Each point is reached from the start by the listed moves, each made once or not at all, plus a little noise. Say if it took an odd or an even number of moves. Then give how often each move was made.

Moves:
(1): -10 -13 31 -58 24
(2): 0 2 -20 84 45
(3): 24 39 6 2 -25
Start: 1 11 -30 -10 28
Points:
25 52 -24 -7 3 => odd (0, 0, 1)
14 37 -14 17 73 => odd (1, 1, 1)

Moves:
(1): -12 -9 -33 31 -34 -11 -21 -16 -30
(2): 2 25 -1 8 -1 -4 6 -37 17
(3): -15 9 21 -22 -5 22 42 -5 -39
(4): 9 -9 -36 -24 -22 21 49 8 1
(5): -5 -2 -10 17 9 -3 20 9 5
(6): 51 -23 23 47 -4 11 15 24 -27
(7): -12 38 -37 -3 -40 -21 23 24 0
(8): 15 13 3 27 10 34 -23 32 17
(9): -14 -31 4 2 -20 0 -6 -32 35
Start: 5 17 16 21 13 14 31 18 -18
Points:
-12 54 -48 85 -75 15 9 -13 23 => odd (1, 1, 0, 0, 0, 0, 1, 1, 1)
42 11 64 81 -8 82 63 2 -12 => odd (0, 1, 1, 0, 0, 1, 0, 1, 1)
2 22 -14 100 -82 10 109 -14 -57 => odd (1, 1, 1, 0, 1, 1, 1, 0, 1)

Moves:
(1): -6 -15 -3 -3 15 -3 1 2 -39 4 -16 -5 11 -8 -11 7 20 -16 -26 15 0
(2): 4 -1 -8 -15 16 2 16 -6 16 2 8 17 -11 -37 -5 -7 14 -23 -3 -25 2
(3): -12 -13 10 15 -22 -3 -23 -4 12 13 11 22 8 -14 -8 -7 -35 -12 -30 -15 13
(4): 13 -27 -2 21 4 -17 -33 -26 -14 -4 -3 -20 4 -11 -23 42 23 -17 -3 -7 47
(5): 19 -8 -30 3 30 -9 -40 -33 25 11 22 -10 5 -24 15 21 5 36 13 2 -12
(6): -4 8 -22 13 -10 21 -25 -2 10 11 5 -1 4 -9 11 13 2 8 -8 -12 14
(7): -23 -4 0 5 -33 10 9 19 15 19 12 -1 -6 -21 -20 10 -12 11 -1 9 6
(8): -18 1 -6 -6 -1 -22 10 15 9 -29 38 19 5 -2 12 0 14 2 7 -18 22
(9): -9 -18 1 21 1 -19 -9 -21 3 -7 25 2 -35 -21 18 1 -19 20 9 -19 20
(10): -10 4 12 13 -4 23 4 -18 -18 0 27 -38 -3 -11 -24 -20 3 -5 -1 8 15
(11): 13 -3 14 7 -9 -3 -12 5 -9 -7 26 5 -29 -16 -23 -4 -27 -1 -5 8 -27
(12): -11 8 0 -25 -10 -7 -19 7 29 8 -30 -18 -1 19 -13 -29 38 0 3 6 33
(13): -19 0 -7 -14 -20 8 -6 -8 10 16 31 -15 -1 -29 27 0 17 -21 -16 10 2
(14): -26 23 7 -2 -9 -19 -12 10 28 -11 -17 6 0 11 4 9 -7 -8 28 -7 -1
(15): -1 -3 0 8 1 -5 19 13 0 6 8 13 16 -12 4 -13 11 -15 1 3 -5
(16): 4 5 6 20 7 -6 16 9 -12 20 -2 -6 10 -11 21 26 18 1 -17 -2 -7
(17): 17 -1 11 21 43 -19 15 14 14 -12 -1 3 6 13 0 6 -5 -18 -25 31 3
(18): 11 25 -22 3 -8 -5 -1 21 -6 49 11 -20 22 8 13 8 1 -21 7 19 -26
Start: -9 -20 17 18 2 2 -10 11 3 4 1 -10 12 -11 11 -17 -18 4 -5 15 16
Points:
-70 -25 -1 40 -33 29 -11 27 -22 8 66 -36 25 -65 -20 -10 10 5 -35 16 75 => odd (1, 0, 0, 0, 0, 1, 1, 1, 0, 1, 0, 0, 0, 0, 0, 0, 0, 0)
-62 -66 55 102 -36 -43 -65 -26 -35 33 92 -45 -7 -134 -5 22 -14 -69 -67 8
 71 => even (1, 0, 1, 1, 0, 0, 0, 0, 1, 1, 1, 0, 1, 1, 1, 1, 0, 0)
-3 -28 50 36 4 -30 -49 34 51 7 5 3 -4 -9 -32 -52 -49 -27 -65 47 37 => even (0, 0, 1, 0, 0, 0, 0, 0, 0, 0, 1, 1, 0, 0, 0, 0, 1, 0)
-83 13 -44 -13 -27 -44 -53 28 61 47 57 -25 5 -80 65 -17 62 -56 -7 -16 83 => odd (1, 1, 0, 0, 0, 1, 0, 1, 1, 0, 0, 1, 1, 1, 0, 0, 0, 1)
-46 -6 1 40 -34 -64 -75 2 40 76 18 -81 11 -46 58 40 54 -42 4 17 86 => odd (0, 0, 0, 1, 0, 0, 0, 0, 1, 0, 0, 1, 1, 1, 0, 1, 0, 1)
-3 -68 -22 63 10 25 -89 -50 -12 41 82 -63 -14 -148 -68 41 8 -4 -39 15 58 => even (1, 1, 0, 1, 1, 1, 1, 0, 0, 1, 1, 0, 0, 0, 0, 0, 0, 0)
-35 -10 -38 85 -3 -60 -116 2 104 99 57 -95 19 -87 63 88 45 -4 -17 44 97 => odd (0, 0, 0, 1, 1, 1, 1, 0, 1, 0, 0, 1, 1, 1, 0, 1, 1, 1)
-36 -81 32 88 -7 -14 -86 -21 20 31 66 -44 -40 -128 -87 -6 -14 -49 -99 15
 143 => odd (1, 1, 1, 1, 0, 1, 1, 0, 1, 1, 1, 1, 0, 0, 0, 0, 1, 0)

Moves:
(1): 0 12 -6 22 45 -19 28 -15 4 4 -14 16 -7 -10 -8 -6 22 -19 -38 -3 -10 -22
 -21 -5 -6
(2): 35 10 -3 -12 41 9 -11 8 34 -13 -6 2 -23 -7 0 6 -4 -29 4 -9 -3 -7 -6 7 -8
(3): 6 -7 26 -10 22 -5 -8 29 21 -11 22 -3 2 -1 21 -2 0 -11 -13 29 -12 -10 21
 -4 6
(4): -26 -19 16 0 -24 -11 -34 -12 -6 -8 14 11 17 6 -4 -7 1 -5 27 6 -3 -9 -6 4
 -27
(5): -13 -16 -1 30 -19 -19 5 9 -1 9 28 30 -28 -10 10 11 -11 2 -18 -5 -29 -8
 22 37 -34
(6): -26 26 -22 19 5 0 -5 5 -7 -13 5 15 -1 -19 -12 3 12 39 10 16 23 -6 31 -24
 -2
(7): 0 -14 -13 -18 15 -6 -9 4 -15 10 1 10 -3 0 -5 1 1 17 -3 -24 -1 22 -8 5 9
(8): -10 0 -8 -6 -5 -21 9 19 7 1 5 5 -4 -5 3 13 -5 -15 10 15 6 -4 -13 -6 4
(9): -9 -29 1 3 13 3 7 -11 29 13 15 7 -9 -14 -26 -17 4 9 14 -13 13 15 -4 -8
 -21
(10): 4 15 13 24 -16 -8 -22 14 10 27 3 5 25 8 -4 12 13 7 -2 4 15 -8 7 -4 8
(11): 11 -8 -24 39 18 10 16 -33 -38 -10 -41 11 12 -21 -22 -2 -4 -6 -4 14 -33
 -14 63 -15 26
(12): 13 -13 -3 5 6 5 -8 11 2 5 2 -8 4 11 7 26 -16 1 -11 19 -13 -9 -8 -12 -4
(13): 7 6 16 -43 -2 31 24 5 14 19 -7 8 2 1 -7 23 18 43 32 -7 19 5 -27 -1 7
(14): -10 -1 -11 -32 9 3 -4 -13 8 18 -3 -5 2 5 2 0 19 34 9 1 -1 26 10 8 7
(15): 2 -16 6 -10 -3 8 6 7 10 27 32 19 -12 6 5 -9 24 3 15 19 13 19 2 -19 -5
(16): 18 7 -17 -20 19 8 16 -6 5 47 -9 -17 3 -20 1 -32 -18 0 12 1 35 0 -7 -3
 -26
(17): -24 -23 -14 6 19 16 -26 -6 15 17 -19 19 -8 -26 16 -14 2 -16 4 1 -9 -4 11
 -13 3
(18): -8 -6 8 13 18 -2 11 5 -15 -3 2 13 16 29 -4 -5 -9 2 1 -10 17 13 -6 10 -10
(19): 9 13 -11 -1 4 1 6 16 -2 12 -38 8 -17 9 -6 1 8 1 -34 4 -10 17 6 -3 10
(20): 3 13 -4 28 19 0 18 -7 21 -17 -14 17 -11 12 -3 -31 -42 -15 -15 8 -21 -22
 5 -6 14
(21): 3 14 -28 28 -10 19 -1 28 -14 -8 -8 -8 8 -7 -4 -3 14 -23 7 23 -34 -15 6 0
 0
(22): -15 33 16 -12 18 12 21 -29 -23 -7 -9 -9 19 8 -10 12 -23 4 -34 -21 -21 29
 -20 21 -21
(23): 20 13 2 -12 15 10 -3 3 22 -11 -13 -21 1 -11 9 -9 -4 20 -4 23 -15 33 -23
 -3 23
(24): -8 18 2 34 -18 -13 -8 16 -34 -3 -1 -20 5 3 -44 19 -8 -12 -34 34 0 -17 1
 22 29
Start: -16 -19 -30 5 -16 28 -14 -2 -8 43 7 -9 -7 -38 -8 -11 17 -28 19 6 16 -36
 13 -32 -23
Points:
12 13 -62 85 26 17 10 98 44 111 -12 33 -54 -53 -89 73 47 -62 -53 64 -29
 -89 -24 0 -43 => odd (1, 1, 0, 0, 1, 0, 0, 1, 1, 1, 0, 1, 1, 0, 0, 0, 0, 0, 1, 0, 1, 0, 0, 1)
-83 -15 -112 48 54 21 -6 29 -32 135 1 85 -40 -94 -14 -16 26 -41 -36 61
 -32 -23 16 -52 -121 => odd (1, 0, 0, 1, 1, 1, 1, 1, 0, 0, 0, 1, 0, 0, 1, 1, 1, 0, 1, 0, 1, 1, 0, 0)
44 -2 -65 1 108 60 36 -12 -34 93 -45 45 -41 -58 -31 -42 -21 -8 -44 -3
 -29 68 40 11 -54 => even (0, 1, 0, 0, 1, 0, 1, 0, 0, 0, 1, 0, 0, 0, 1, 1, 0, 1, 1, 0, 0, 1, 1, 0)
52 -12 -70 3 132 93 44 58 82 36 -74 17 -23 -34 -41 -10 -6 -17 15 98 -63
 -6 34 -69 34 => odd (0, 1, 1, 0, 0, 0, 0, 1, 1, 0, 1, 1, 1, 1, 0, 0, 0, 1, 1, 1, 1, 0, 1, 0)
-34 -37 -100 40 71 -9 10 28 24 139 -35 24 -71 -122 -61 -44 6 -37 -72 41
 -2 -1 -24 -10 -26 => even (1, 0, 0, 0, 1, 0, 1, 1, 1, 0, 0, 0, 0, 0, 0, 1, 1, 0, 1, 0, 0, 0, 1, 1)
-34 -3 -43 60 61 54 16 -30 -45 76 6 29 9 -67 -120 27 -39 19 12 31 26 -44
 45 0 -110 => even (0, 1, 0, 1, 1, 1, 0, 0, 1, 0, 1, 1, 1, 0, 0, 1, 0, 1, 0, 0, 0, 1, 0, 1)
4 -21 -66 -15 150 77 -23 71 135 154 -25 73 -58 -74 -13 -38 -12 76 8 41
 24 23 43 -49 -40 => even (0, 1, 1, 0, 1, 1, 1, 0, 1, 1, 0, 1, 1, 1, 0, 1, 1, 1, 1, 1, 0, 0, 1, 0)
-1 -1 -87 1 92 94 33 23 -69 119 -57 26 10 -77 -77 -2 6 -58 26 42 8 -6 11
 -23 -17 => even (0, 1, 0, 0, 0, 0, 1, 1, 0, 0, 1, 0, 1, 0, 1, 1, 1, 1, 0, 0, 1, 1, 0, 1)
-17 -48 -99 78 55 12 10 16 14 112 -17 58 -44 -61 -44 -70 -19 -67 -40 18
 -55 -71 -2 -25 -104 => even (1, 0, 0, 1, 1, 0, 1, 0, 1, 0, 0, 1, 0, 0, 0, 1, 0, 0, 1, 1, 1, 0, 0, 0)
